Each row of a before or after table is a point. The points were changed in one or more steps. Then noise was added and the rows were shuffled. The steps act on columns, c1 being the first. What was done? A step turns or swaps two columns, mirrors them in a line or flattens them onto one, adds a multiple of one to another, or multiplies or shifts one. Angles are multiples of 10 degrees, from the lower column toward the higher: turns from -170 to 170, lines from 10 to 170 but not 90. Use the fewest steps. Two steps may share a column if one is a turn and the other turns, adds or multiplies; they go together, in the order done. Otherwise the lowest column goes first.

Before (12 x 2)
[[ 0.16 -0.75]
 [ 0.07 -0.58]
 [-0.25  0.41]
 [-0.24  0.50]
 [-0.26  0.24]
 [ 0.08  0.47]
 [-0.28  0.16]
 [-0.11 -0.59]
 [-0.05  0.37]
 [ 0.08  0.50]
 [ 0.99 -0.14]
 [-0.28  0.41]]
After (12 x 2)
[[ 0.56 -0.13]
 [-0.37  0.08]
 [-0.50 -0.09]
 [ 0.50 -0.31]
 [-0.53 -0.04]
 [-0.30 -0.16]
 [-0.23 -0.19]
 [ 0.48  0.87]
 [-0.43  0.23]
 [-0.48 -0.15]
 [ 0.76 -0.11]
 [-0.41  0.25]]
Steps: turn c1 and c2 by 70 degrees

Before (14 x 6)
[[-0.83 -0.34  0.63  0.02 -0.09  0.05]
 [ 0.39 -0.34 -0.42  0.02 -0.15  0.31]
 [-0.67 -0.36  0.19  0.17 -0.09 -0.66]
 [-0.01 -0.57  1.02  0.23 -0.30  0.24]
 [-0.04 -0.76  0.10  0.54 -0.04 -0.09]
 [ 0.23  0.07  0.22  0.63  0.62  0.40]
 [-0.37  0.71 -0.63  0.70  0.23 -0.40]
 [ 0.25 -0.65  0.69  0.62 -0.36 -0.02]
 [-0.72 -0.45  0.01  0.36  0.32  0.47]
 [ 0.07 -1.41  0.28  0.27 -0.35 -0.07]
 [ 0.18 -0.11 -0.15  0.61 -0.47  0.35]
 [ 0.20 -0.63  0.33 -0.07 -0.37 -0.17]
 [ 0.44 -0.29  0.22  0.43  0.66  0.77]
 [-0.34 -0.58 -0.21 -0.79 -0.05  0.51]]
After (14 x 6)
[[ 0.29  0.49  0.02 -0.35  1.32  0.26]
 [ 0.40  0.50  0.26 -0.41 -0.39 -0.18]
 [ 0.58  0.25  0.17  0.33  0.25  0.33]
 [ 0.67  1.08  0.18 -0.36 -0.20 -0.03]
 [-0.12  0.57 -0.38  0.40  0.29  0.46]
 [-0.23 -0.48  0.80  0.34 -0.58 -0.40]
 [ 0.36  0.05  0.45 -0.17  0.10  0.53]
 [-0.57  0.76  0.11 -0.15  0.13  0.08]
 [ 0.17  0.27 -0.30 -0.97  0.47  0.39]
 [ 0.16  0.25  0.32 -0.34  0.71 -0.03]
 [-0.66  0.27 -0.29 -0.54  0.32  0.17]
 [-0.45 -0.31  0.08 -0.25  0.58 -0.36]
 [ 0.43 -0.02 -0.21 -0.30  0.70  0.21]
 [ 0.38  0.14  0.00 -0.88  0.62  0.23]]
Steps: shift c1 by 0.20; turn c5 and c6 by -50 degrees; turn c2 and c5 by -120 degrees; multiply c4 by 0.7; turn c3 and c4 by -120 degrees
